Rows are points. To make a cloud, some directions were put in groups of two or more. Within a group, all points are equally far from the middle, so they leave a hole (a ring in 2 directions, a hollow ball in 3). The other directions are filled evenly. Then the cloud was stretched, turned, moved and blurred a little. Count the holes, and give their numbers of directions, smallest first.

Cloud (22 x 3):
[[-44 -30  30]
 [ 25  -4  -6]
 [ -9 -42  23]
 [-31 -42  -7]
 [-49 -29  28]
 [-23 -43  12]
 [-48 -38  17]
 [ -9   1  50]
 [ -6  16  36]
 [-14  11  41]
 [ 15  13  48]
 [ 12 -43  11]
 [ -2 -18  52]
 [-20 -29  39]
 [ 21 -28  -7]
 [ 21 -18 -11]
 [ 14  -5  60]
 [ 19   6  57]
 [-28 -28  37]
 [-13 -10 -22]
 [ 20   5  -3]
 [ 21  13  51]]
Holes: 1 (2)

Cloud (21 x 3):
[[-44  -2 -29]
 [ -8  -2  -3]
 [ -5 -10 -60]
 [  3 -27 -29]
 [  0 -47  37]
 [  0  32  -4]
 [-43 -42 -10]
 [  2 -41 -11]
 [ 11  22  21]
 [ 10  44 -27]
 [ -6  22 -39]
 [ 15 -25  11]
 [-27 -35 -11]
 [  3  30  25]
 [  3 -48  17]
 [-22  15  18]
 [ -7  38 -49]
 [ -2 -33  27]
 [-39  32 -21]
 [ -4 -42 -17]
 [ -5 -36 -41]]
Holes: 0

Cloud (31 x 4):
[[ 17  12  -2  -8]
 [-30 -26   7  -1]
 [-34 -31   6 -16]
 [  6  26 -20 -22]
 [-21   3  -2  -2]
 [ -7   6  42 -37]
 [ -2 -23  -2 -32]
 [-30  20 -38   6]
 [ -5  22 -37   3]
 [-43  30   8  -6]
 [-18  11 -18  31]
 [-26 -23 -22  33]
 [ 52 -28 -10   1]
 [  4 -10  38  11]
 [-26 -43  -2 -16]
 [  2 -34   9 -44]
 [ 27  13   4 -12]
 [-14 -31   0 -39]
 [ -9   4  11 -29]
 [-21 -20  18  33]
 [  6 -60 -28  -1]
 [ 31  -2  46   5]
 [-53  18   7  -1]
 [-27 -26 -23  22]
 [  3 -43  35  15]
 [-40 -34 -10 -22]
 [-40 -37  16  21]
 [ 18 -40  -8 -31]
 [-24  11 -43 -21]
 [ 19  12 -11 -37]
 [ -8  21  40 -30]]
Holes: 0

Cloud (54 x 6):
[[ 39 -34 -16 -17  11  22]
 [-36  25   4  34 -16 -31]
 [ 31 -10 -14 -13 -10 -49]
 [ -7 -15 -49  10  -5 -38]
 [ -5  53  19   7  16 -20]
 [-50 -17 -19  -6  -9  10]
 [-13  -9   3 -27   9  12]
 [ 19  47   9  -3  14  15]
 [ 23 -24  24  14  31  -1]
 [ 18 -12 -27   4  15 -12]
 [ 17 -22 -24 -45  23   5]
 [ 28  24  -1  21  26 -16]
 [ 17   4  18   1  49 -51]
 [ 24  -9   9 -15  41 -18]
 [-31 -26 -15  19  37   9]
 [-28  -4  -6  -1  42  -2]
 [ 37   3   3  -7  12 -54]
 [ 13  -2   6  38  15 -10]
 [-29 -22  24  15  26  14]
 [-10   3   2 -35  15 -10]
 [-41 -38 -23  -8   0  20]
 [  2   9   6 -38  15  18]
 [ 17 -18 -19   9 -15 -18]
 [  5  35   9  16   8  27]
 [-13  26  33   0   6  -5]
 [-28  35  10  -6  43 -18]
 [ -9  27  25  -8   2  -5]
 [-41  29   4  13 -15 -44]
 [  5  -4   1   5 -52 -46]
 [ -9  51  -3 -13  13 -20]
 [ 21 -21  16 -37  21   7]
 [  2 -13  38 -15  23   6]
 [-28 -27   8 -15   0 -26]
 [ -2 -24   8 -36   0   9]
 [ -5   0  20 -20  35 -48]
 [ -4  20  -3  47   9  -3]
 [ 16  -1   8  16 -13 -60]
 [ -9  24   7  46   2 -17]
 [  3 -19  25  28  39 -14]
 [-13 -31  11  16  21 -26]
 [-26  31  -2  -3  -4 -19]
 [ 15   3 -22  -4 -32  34]
 [  3  15  37 -24  43 -43]
 [-51   8  -2   9  28  -8]
 [-12 -57 -14  14  -8   0]
 [ 35 -27   6 -17   9 -21]
 [-28  22  40  11   8 -20]
 [ 14 -32   5 -12   9 -28]
 [ -2  11  -8 -34  44  -4]
 [-20 -38 -29   7  14  -6]
 [  8 -12  12  12 -55 -25]
 [ 12  -6  37 -14  41 -19]
 [-10 -23  16  -8  18 -37]
 [ -2   1 -17  28  53  -9]]
Holes: 1 (2)

Cloud (81 x 8):
[[ 21 -35  18   9 -10 -19  12  23]
 [  5 -28  20 -46  10 -21  23   0]
 [ -4  10   5 -15  -8 -16  31  12]
 [-17 -31 -30  12  26   7  14   8]
 [ 13 -25  22 -34  -7   9  -7  21]
 [-10 -14  -4  34  -7  14  14  -8]
 [ 28 -13  -8  -6  21  -4   4 -11]
 [-24  -1  -6 -24 -17  -2  36  -6]
 [ 15 -26  11  -1  12 -20  -5  23]
 [ 24  25  22   7  25  12  54 -12]
 [ -5   7  -2 -11  18  13   3  -5]
 [-35 -12  22  10  25   1   5 -24]
 [ 27 -27 -15 -16 -13   2  42  -8]
 [-30  10  24 -11  -8  28  41 -18]
 [-11 -36 -27 -16 -21 -21  10  10]
 [  9  -6  21 -36  13   8  -5  43]
 [ 25  16 -16  14  23  -3  27  -4]
 [ -8   5  24  27  19   4   0   4]
 [ 37   3 -21 -15 -17   8  -8  -8]
 [ 18 -16  42  25 -26 -20 -12   3]
 [ -5 -18 -20  28 -32   7  18 -23]
 [ 42   4 -14   8   6 -26  30   6]
 [  7 -12   6   5 -16   6 -11  -8]
 [ -7  26 -11  11  -7   8   3  34]
 [ 10 -24 -17 -15 -23  13 -30  -9]
 [-16 -15 -30 -11  -8  13   4   8]
 [  3 -13  -1 -28  31  40  26  11]
 [  9   2  -8   5 -15  53  11   3]
 [  0 -36  37 -31  -1   7  21 -10]
 [-20 -41 -32   9 -22  -4   3  10]
 [-18  10  38  -2   7 -18  24 -38]
 [ -3  20  34  -4  23   6  23  -2]
 [ 41 -23  24  13 -20  -9  10 -14]
 [-30 -28 -43   6  14   9  16   7]
 [-37 -40  23  -6 -15   9  37  22]
 [  7 -31  29 -16  19  13  27  -4]
 [  4  -9  48 -34 -11  -3   7 -17]
 [  2  -8  -6 -10  10 -18 -40 -11]
 [ 10 -11   5 -19  14  13  -4  15]
 [  3  35  -2 -14 -28 -23  12   3]
 [ 48  -5  14  19   2   7 -12  20]
 [ 23 -30  25   4  -3  28   5 -15]
 [  0 -60  40 -15  20   0  16  22]
 [  2  -9  14  35 -31  -2  32  49]
 [-15 -14   2 -15   5  49  29  23]
 [-18 -43 -33  15 -10  -2  14 -12]
 [-23 -37 -27  -6 -20 -20  14  14]
 [-14   5  20  14   9 -15   9  23]
 [-17 -32   5   7 -22  -2  44 -34]
 [-35  -4  12  28   1 -22  18  17]
 [ -5 -11 -17  32  -6  51   7  36]
 [ 17 -38  21  40  -3  -5  19  13]
 [-13  -1  48  -2 -10 -30  37 -33]
 [ -3  -9 -18 -37   9  14  19  -1]
 [ 20  25  36  -8  14   3  16  13]
 [  3  -4   7   9   6 -37 -18 -18]
 [ -5  19  -2  -3   8   2  26 -42]
 [ -6 -26  47  17   9 -19  16  20]
 [ -3 -15   4  20 -12   8  58 -16]
 [ -7  22   0  -2   1  11 -19  21]
 [ -8 -34 -23   9 -42  -6  22  -1]
 [ 25  -6  25  15  -1  18  13   2]
 [ 32  11 -10 -13   6  43  16   7]
 [-29   5  19 -32 -18   0 -10  29]
 [ 28 -31 -23 -25 -10  -8  29  14]
 [-28 -10  12   2  16   6   7   7]
 [  2  -2  33 -26 -49  20  13   5]
 [-17 -17  31 -23 -13  14  39  -4]
 [ 10 -22   3  13 -19  -1   0  10]
 [-24  -4 -10  18  -7 -45   4  44]
 [-43  -2  28 -11 -19   9 -11  24]
 [-26   9  -5 -42  10 -39   6 -15]
 [-14  -7  20   9  -2  12 -27 -10]
 [-18  -6   8   7  -3  -9  45  12]
 [-40  -1  -9 -33  -4 -15 -17  44]
 [ 13  13  12  34  -5   9 -10   9]
 [-36  -1 -23 -17   6  16  14 -10]
 [  0   4 -12 -11 -18  11  40  17]
 [ 20  21  17  38   9  16  19   8]
 [ -6  -2  42  20 -19  -7   1  32]
 [-19 -44  -9  -7 -34 -20  24  10]]
Holes: 0

Cloud (73 x 8):
[[ 11 -33   6 -13 -22  16  -6  17]
 [ 18  -5  12 -19 -10 -21   4 -19]
 [-28   4  17  19 -27   2   8 -12]
 [ -1 -20 -33   1  -5  17 -17   7]
 [ 60 -22 -13  10  -7 -20   9  13]
 [  6 -13  16   5  12 -26 -11  16]
 [ 20 -42  17   7   6   4  41  15]
 [ -3   3 -19  -9   8 -20  -4  -4]
 [-15  18 -20  16 -12 -29   7  -9]
 [ 40   0  13   8 -20 -21 -13   9]
 [ 18   8  38  11  26  -6   7  17]
 [  9 -22  30   8 -21   7 -13  -5]
 [ -3   0 -41  -8 -10  -7  25  20]
 [-12 -31 -24  13 -26  -8  17 -20]
 [ 27 -17  -7  12   3   1 -12  29]
 [ -3 -13 -23  28  19  -8   9  25]
 [  3  -4  -6  23  17  19 -26   4]
 [ 12 -11  11 -17   0 -33   7  12]
 [  4 -19   4  15   5  26  23  -3]
 [ 32 -22  20 -17  -4   2  -2  11]
 [ 13 -41  14  46  -5   6  41  -8]
 [ 22  -8 -35 -12  15  30 -22 -21]
 [-20 -21  -6 -38  -2 -34  12   5]
 [ 30 -26   0  20   4 -20 -18  -2]
 [  6 -27  29 -26  30  16 -29 -16]
 [ 30 -35  15  11 -14 -44  15 -10]
 [ 17 -18  24   9   5 -29  20 -44]
 [-26   4  26 -13  11   5   3 -10]
 [ 11 -11 -33  31   0  -4  -8  11]
 [  7   5 -14  24  34  16  16 -44]
 [  5 -15  -5  -9   4  -1   0 -33]
 [ 20 -29   7  -9  26 -19   0  -9]
 [-22   3 -12 -21  20 -23   6 -11]
 [ 24 -18 -19  39 -21  -2   2 -12]
 [  8   9   5  11 -12 -26  11 -18]
 [ 22 -37  -8  25 -34  -2   0  22]
 [  0 -20  -6  -5  18  11  -2  37]
 [ 23 -41 -10 -16 -18  -6  17   3]
 [ 11 -20  16  16  14   3  10 -27]
 [  1 -42  -2 -15 -24 -19   0  -4]
 [-16 -15  21  13   2 -31 -26  22]
 [-23   0 -11  16 -13 -36   9  -7]
 [-18   4 -21  47   8  14 -21  29]
 [-14 -11  32   3 -20 -11  22 -16]
 [-18 -27  14  -1  18  28  24   2]
 [ 18 -27 -17  11 -23 -12  -1 -17]
 [ 36 -12 -23  19  27  19  -9 -18]
 [ -2 -18  17  29  23   7 -28  -3]
 [-10 -10   5  -7   7  31 -23   7]
 [ -2  -9 -27  20  -6 -18  20   3]
 [-13 -31  -5  25 -38 -17  15 -16]
 [  1   3   0  -1  12   4  10   0]
 [-18  11   6   7  -9 -14   0   5]
 [-10   6  -5  31 -22 -31   5   2]
 [-36  -1  -8  27   8   6 -15 -22]
 [-22  -9 -13   8 -12  24   5  36]
 [ -5  15  23  15  40   9 -24  -3]
 [ 19 -39   7   0  21 -33  12 -18]
 [-30  26 -24   2  -7 -16 -15 -29]
 [ 14 -52  10 -12   3  18  -1   6]
 [ -6 -31 -20  31  30  -5  28 -29]
 [  0  -9 -16  28   4  -6  14  21]
 [ 17   4   8   9  25   6 -21 -23]
 [ -1   8  20 -37  21   7  -4 -20]
 [ -1   4 -27   9   4  47 -24   5]
 [ 16 -18 -24 -12 -19  19   0  -6]
 [-21 -23  15 -24 -30   1  22  12]
 [ -5 -23   0  -1  -6  -8  43 -31]
 [  0 -23 -20 -24   0   9 -24 -22]
 [-30 -12 -28   3  13  28  -6  28]
 [ -5 -16  -2  11  15  21  16 -24]
 [-22 -19 -16  10 -21  18  10   1]
 [ 19 -10  14  16 -14 -15  -5   8]]
Holes: 0

Cloud (93 x 9):
[[-17  24   0 -21  24  57  11 -11  13]
 [ -9 -13   0  34  34   1  -4  38   8]
 [  0   6  20   9 -22  15   9  27 -22]
 [-30   6   5  17  13   7  11 -10  29]
 [ -5  42  22 -10  -4  19  -4 -33  23]
 [ 15  28 -12   9  23  32  34   1   3]
 [-26  24 -12 -23 -31  19  -9 -25  30]
 [  3  21  -8   1  32   9  -3  25 -10]
 [-42  27  -8  -5  10  26   3  -5  21]
 [ 14   0   4 -14  30  33 -14 -38 -21]
 [ 10   8  -5   9  36  -8 -18 -33   4]
 [  1  27  11 -22 -17  12  -4 -32  -6]
 [ 16   0   9  10 -24 -24   8  -3  45]
 [ 27 -11  29  32  27  14  19   0   9]
 [-17  -4  -7 -12  -3  26  22  -8  -8]
 [-26  11  30   0  10   4  -8  -8  55]
 [ 21   2 -10 -28 -29  13  36 -21  26]
 [ 13  -8  12   1  30  49  -3   5 -16]
 [ -5  34  20 -13 -12  14 -20 -21  20]
 [-32   5   7  21   7   0  24   1  17]
 [  6   5   4  14 -14 -17  47  13   5]
 [-21  32  21  -9  -6  14 -25   0  35]
 [ 12   2   7 -19  -2  32  -9   6  14]
 [ 31 -11  12  10   0   9  32  -2  23]
 [-18  14  27   9  -6  47 -22 -15  10]
 [-31  -3   7   5 -19  23  12  -3 -12]
 [-33  20  -9  16  -2  15  14 -11  30]
 [ 14  11   8   0  47  41 -16   6 -18]
 [-10  28  -2   5  -3   6   9  24  28]
 [ -1  -3 -21   5  15 -15  18 -15  19]
 [  7 -16  -6  27  -8   5  17   0  46]
 [-14  27  -2  -5   4  -8  -1  25  23]
 [ 44 -20  14  11  21   6   4  -5 -29]
 [ -2   9   8  11 -21 -35  -6 -13  32]
 [ 10 -11 -15  13 -36   7  48 -26  37]
 [  6  -6  -6   3   1  11 -21  15 -28]
 [-20  27  31  27   4  13   2 -23  19]
 [ -8  39  16  23 -28  -8  12  -1   9]
 [ 12 -16 -13  -8 -15   5  17  19   7]
 [-24   1  -9 -15   0  51  16   5  10]
 [-31  16 -10   7  13  32  -1  -5  35]
 [  7 -15  -2 -16  13  39   6 -31   9]
 [ 19 -26  20  22  34  -6 -17  18  10]
 [  1  24 -33 -12  -3  -5   2 -13   1]
 [ 31 -13   8  12  20  37   1 -22 -27]
 [-10   7 -23  21 -26 -20  26  17  32]
 [  5 -20   3  18  26  16  26  -7   6]
 [ 21   4   8 -16  16  37  -5   6  -1]
 [-13  23 -14   9   1  50  23 -11   8]
 [-11   5  23 -19  12  50 -24 -10  22]
 [-12 -11  17  11 -15   7  14 -27  14]
 [-40  37  -6 -13 -14  28  14   9  26]
 [ 12  27  -5  -6 -29  33  20  -9  18]
 [-17  -4 -15  27 -13 -15  14 -13  23]
 [ 15  13  31  27  17  16  22  -3  27]
 [ 21   9  11  15 -29 -31  34 -11  12]
 [ -7  16 -10 -14  -2  52  33 -19   1]
 [-11  23  30 -11  25  33 -37 -19  22]
 [ 15   0  22 -16  -7   3   7  13  -4]
 [ 14 -26  18  22   1 -19 -19 -15  -5]
 [-14 -16  19 -11  31  31 -13 -14 -12]
 [-25  27  -8   3   5  42  19 -15  -5]
 [ 44  23  11   7  32  22  -6 -34   6]
 [ -7 -21   1  -3  20  31  17  27   2]
 [ 14 -18  26  18 -25  11 -19   2   4]
 [ 15  19  -9 -40 -21  32  22 -42  28]
 [ 19   8   1  32  29  21 -12 -11   1]
 [ 22  18   8  14  34  12  -3 -49   5]
 [ 22   8  31  31  22 -13 -14   2   5]
 [ -6  12  -2 -18  -8  51  31 -18  13]
 [  6  14  -2 -20 -30   8   3 -41  -1]
 [ 13  -1  -4   9 -20  20  -8  19  -8]
 [  0  -4  16  60  28   3  10  21 -20]
 [-13   2   4  12  12  10  30 -16  30]
 [ -2  17   0 -17  19  16 -29 -38  -6]
 [-12  30  15   2  22  39   6 -26  24]
 [ 26  -3  -7  -3 -17  35  -3 -14  16]
 [  8 -20  34  31   5  17   4 -22  -3]
 [-34  -4   2  28 -18 -24  10  29  14]
 [ -2  12 -15  12  13 -18   4 -18   6]
 [ 11  12  40  21  47  10 -21  -2   9]
 [ 13  26 -15 -12  28  39  18 -38  13]
 [ 16   6  19  -5 -13  -2  42  -4  32]
 [-11   4   2  -6   2   3  40  -6  37]
 [ 14   3   7  37 -33 -30 -20  -8  34]
 [-45  30  -1 -21   1  24  -9  -6  15]
 [  6  -3  29  40  24  -3 -21  20  13]
 [ 10   6  16 -32 -17  19  24 -29  30]
 [  0  17 -18 -22  -5  17   2 -38  -9]
 [ 12  12 -43 -14  -3  26  14  -5   6]
 [ -4  -8   1  -6  15  16  42  -5  16]
 [ 12   2  12 -22  23  51  15 -37   3]
 [ 21 -17  14  34  39  -5   0  -9  -9]]
Holes: 2 (2, 4)
